Rows are points. The window is the flat piece filled in between its corners: a triangle in 3 columns, a solid with four corners in 4, and so on. A path goes straight from each point to the next, and from the last back to the first. List the points from which the path goes on through the window.
In the rows, zero is written as 128.

Window, 4 rows:
[[139 140 140 109]
 [105 206 114 137]
 [117  74 136 122]
 [134  98  90 143]]
Path:
(1): [146 131 133 136]
(2): [137 139 149 159]
(3): [106 138 136  80]
(4): [119 128 124  84]
(5): [148 139 144 137]
(6): [127 119 158 163]
(7): [149  88  72  84]
(8): [102 100 118 108]
(9): [119  94 126 176]
(10): [122 118 138 139]
(11): [100 124 106 102]
(12): [109 177  81  91]
(13): [122 201 132 168]
(14): [130 113 134 157]
(15): [ 95 120 122  79]
(16): [112 140 125  70]
Through the window after points: 4, 10, 14, 16

Window, 6 rows:
[[153 117 145 191 111 150]
 [127 159 126 178 120 170]
 [ 82 120 144  47  67  90]
 [143 147 104 182 100 126]
 [126 135 127 118 133 112]
 [ 77 107 112 110 108 113]]
Path:
(1): [149 125  67 152  97 165]
(2): [163 124 106 126  99 155]
(3): [ 99 131 163 167 132  98]
(4): [128 145 141 157 109 124]
(5): [148 134 118 148 100 149]
(6): [127 106 107 120  80 134]
(7): [ 80 143 164 106  93 101]
(8): [102 135 147 134  97 104]
(9): [133 113 102 129  82 149]
(10): [127 129 113 112  93 120]
(11): [ 70 139 151 175 112 111]
(12): [120 147 135 169 104 103]
Through the window after points: 2, 10, 12

Window:
[[175 161 143 122  63 130]
 [ 87 114 120 141 158 147]
 [114 186 124 167 111 131]
 [111 176 176 152 110 164]
 [131 170 168 142 142 137]
 [128 123  86  49  94 116]]
Path:
(1): [134 192 108 145 118 182]
(2): [127 166 137 146  96 117]
(3): [121 172 170 134  76 111]
(4): [168 157 129 131 101 156]
(5): [116 136 111 131 136 159]
(6): [102 120 152 128 117 103]
(7): [ 90 129 143 141 126 116]
(8): [116 131 106 122 150 163]
(9): [134 183 137 163 127 171]
(10): [114 163 161 153 104 126]
(11): [116 145 170 122  99 116]
(12): [146 162 128 119 124 141]
Through the window after points: 1, 3, 5, 7, 11

Window (8 x 8):
[[ 86 136 197 187 122 163 119 123]
 [145 121 166 171 119 100 170  92]
 [101 174 116 144 167 136 135  89]
 [125 116 100  99 169 130  90 120]
 [173 136 151 158 142 115  85 110]
 [106 157 125  96  92 173 168 144]
 [ 85 108 129 151 115 183 102  76]
 [123 161 127 175 171 159 140 153]]
Path:
(1): [ 99 142 128 161 110 145 109 114]
(2): [ 84 135 129 148  88 144 116 107]
(3): [137 120 161 124 154 161 130  96]
(4): [160 132 177 169 175 168 128  83]
(5): [118 144 132 168 146 124 112 118]
(6): [ 97 153 136 189 117 102 117 105]
(7): [141 133 152 132 156 147 169  91]
(8): [131 141 137 148 174 162 146 120]
(9): [119 145 128 161 141 134 124 138]
(10): [135 139 139 155 123 117 104 115]
(11): [161 123 172 160 167 163 111  86]
(12): [114 132 184 153 135 167 133 119]
Through the window after points: 6, 8, 10, 12

Window:
[[118  95 175 120  72 100 170 155]
 [116  94 143 117 122 124 126 109]
 [153 143 184 119 154 132 114 107]
 [124 116 134 128 164 105 175 116]
 [ 54 121 173 102 160 127 118 136]
 [111 113 145 170 101  93 173 110]
 [146  96 149 159 129  70 128 127]
 [157 173  68 131 111 172  96 213]]
Path:
(1): [117 137 127 140 118 102 142 130]
(2): [106  98 167 156 117 137 151 139]
(3): [119  79 179 134 153 112 159 120]
(4): [114 115 164 127 133  87 142  96]
(5): [103 170 138 110 121 100 117 117]
(6): [158  89 180 151 134 141 154 153]
(7): [133 100 156 151 127 113 137 146]
(8): [111 114 119 128 116  74 146 129]
Through the window after points: 1

Window:
[[158  85 135 147 144 112 169 133 125]
 [ 98 141 147 181 114 120 137  72 146]
 [ 79 102 169 166 148  78 122 106 127]
 [168 127 112 127 110 120 136 161  80]
 [150 165  99  67 134 133 162 146 118]
 [ 72  89 127 170 137 123 107 119 166]
 [ 91 112 143 153 109 120 172 140 118]
 [127 151 123  73  75 105 128 132 186]
 [167 172  51  73  95  86 176 150 123]]
Path:
(1): [137 137  99  58 105 138 171 106 111]
(2): [133  91 140 117 107 117 133 100  92]
(3): [123 138 131 159 141 119 143 159 135]
(4): [150 155 117 162 123 111 150 136 131]
(5): [105 123 118 116 100 112 142  99 126]
(6): [ 87 100 131 109 116 110 163 104 119]
(7): [122 157 141 180 135 115 137 153 174]
(8): [148 194 147 128 139  80 123 157 157]
(9): [128 105  87  90  92 116 148 108 140]
(10): [146 123  71  96  93 107 158 116 117]
(11): [123 168 131 137 119  82 162 164 145]
(12): [152 170 101 115 124 112 157 147 140]
(13): [143 124  98 102 106 102 133 121 120]
(14): [130  81 123 122 105 129 142  87 105]
(15): [ 88 154 158 166 153 116 132 161 154]
(16): [148 172 114 112 152 113 139 178 139]
Through the window after points: 4, 16

Window (9 x 9):
[[101 152 114 137  84 134 117 141 112]
 [ 55 175 145 102 103 112 136 110 121]
 [116  83 129 165 146 119  94 168  99]
 [107 169 135  60  88  95 158 118 148]
 [149 129 153  92  99 162 114 111 101]
 [160 121 155 129 116 163 150 149  82]
 [116 144 114 131 148 133 124 117 140]
 [ 83  89 138 180 139 130 108 158 165]
 [185 187 173  94 120 165 107 133 106]]
Path:
(1): [131 146 130 141 105 130 130 120 103]
(2): [ 85 120 131 101 101 159 110 195 127]
(3): [131 102 124  84  95 174 112 188 112]
(4): [114 140 146 141 115 124 123 124 114]
(5): [145 116 160 133 112 146 122 126 123]
(6): [128 159 110  80 108 147 135 152  89]
(7): [154 158 142 114 126 166 112 153 110]
(8): [147 146 189 118 114 109 120 101 114]
(9): [175 128 126 120  95 120 133  55 105]
(10): [ 80 155 161 110 147 148 120 193 129]
(11): [140 165 156 105 124 180  92 182 110]
(12): [163 149 151 121 113 114 131  89 109]
Through the window after points: 1, 7, 11

Window, 11 rows:
[[140 116 137 131 106  93 100 227 109 137 137]
 [101 117 144  95 158 119  88 112 165 134 193]
 [130 126 118  75 171  76 144 162 100  65 136]
 [112  98 191 152 137 139  94 161 142 108 127]
 [108 166 123 126  49 128 168  73  92 115  83]
 [105  89 177 132  78 159 152 147 127 158 130]
 [138 124 170 130 173 116  82 106  67 158 135]
 [146 159 112 104 216  96 142 145 121 107 135]
 [121  85 138 104 145 131 128 110 154 111  77]
 [115 122 193 138 104  90 128 104 119 151 107]
 [172 106 139 125 177 107 113 124 129 113 169]]
Path:
(1): [157 160 154  87  50 141 132 119 102 100 110]
(2): [ 91 131 115 141 132 100 158  93 107 123 109]
(3): [114 112 136 162 135  91 152 145 133  93 119]
(4): [127 122 159  84 129 132 108 147 133 128 133]
(5): [143 131 160  95 114 130 126 163 121 134 120]
(6): [104  91 141 165 105 100 116 173 112 140 145]
(7): [ 88  86 122 152 160  67 126  99 123 121 128]
(8): [137 127 151 101 125 130 130 127 115 129 115]
(9): [160 126 194 100 133 115 129 134 124 125 104]
(10): [ 94 121  80 157 157 111 115 119 109 107 166]
(11): [ 92  90 157 194 167 121 119 156 135 125 149]
(12): [131 116 188 105 121 133  95 145 134 109 118]
(13): [179 117 199  97  68 141 102 125 140 110 117]
(14): [103 101 140 129 144 113 127 137 114 135 128]
(15): [104 110 124 153 120 107 121 132 119 140 126]
(16): [139 146 171  88 125 117 139 126 117 104 116]
Through the window after points: 1, 5, 9, 11, 15

Window, 11 rows:
[[127 119 105  77  71 113  83 132 124 120 137]
 [ 69 189 139 113 193 114 141 117  82 160 144]
 [143 116  79 121  88 147 134 115 127 168 140]
 [ 79 158 130 101 133 108 150 120  87 109  65]
 [158 115  90 105 108 165  84  90 157 118 144]
 [149 175 111 171 118 159 125 158  89 110 129]
 [139 106  97 104  82 153 143 159 165 104 142]
 [191  97  79 108 122 129 116 144 124 119 139]
 [203 117 129 116  88 115 111 118 165 134 141]
 [142 121 120 222 156 132 114 159 110 133 134]
 [ 98 135 172 102 162 145 134 115  67 160 129]]
Path:
(1): [128 150 116 128 139 159 107 163 125 157 106]
(2): [150 114 115 131 125 122 133 120 108 115 152]
(3): [129 138  97 133  99 117 152 108  89 125 139]
(4): [131 128 111 109 124 152 111 127 132 150 118]
(5): [ 97 148 124 114 123 131  78 130 144 162  89]
(6): [163 136 119 119 135 121 182 127  80  78 180]
(7): [134 119  96 119  98 115 128 142 131  95 160]
(8): [152 118 126 126 129 205 125 139 155 167  76]
Through the window after points: 1, 3, 7

Window:
[[145 159 109 164 106 132 119  95  96 161  91]
 [112 136 105 180  82 125 139 127 167 135 124]
 [109 175  94 143  96  92  99 140 133 173 121]
 [161 167 130 142 128 136  98 123 158 178 108]
 [144 138  77 116 132 107 119 123 147 169  76]
 [141 123 101 131 131 146 107 181 115 166 113]
 [ 46  86 181 118 127 130 113 146 134  85 150]
 [108  96 160 121 112 100  92 166 131  51 147]
 [153 116 178  42 136 133 162 193  98 128 131]
 [152  83 169  79 163 123 151 143  92 128 190]
 [134 121 143 176 113  91 125 132 132 185  97]]
Path:
(1): [136 126 140  95 107 136 127 150 115 147 129]
(2): [134 132 137 139 133 110 146 148 128 127 107]
(3): [138 157 140 133 178 113 163 111 117 122 103]
(4): [133 125 127 121 104 118 101 152 123 160 121]
(5): [129 123 117 122  87 107 109 141 137 154 128]
(6): [127 192 132 165 183 137 101 155 123 139 106]
(7): [ 95 143 145 121 146 121 149 164  97 127 115]
(8): [142 110 130 102  71 110  74 129 169 153 150]
Through the window after points: 1, 5, 7
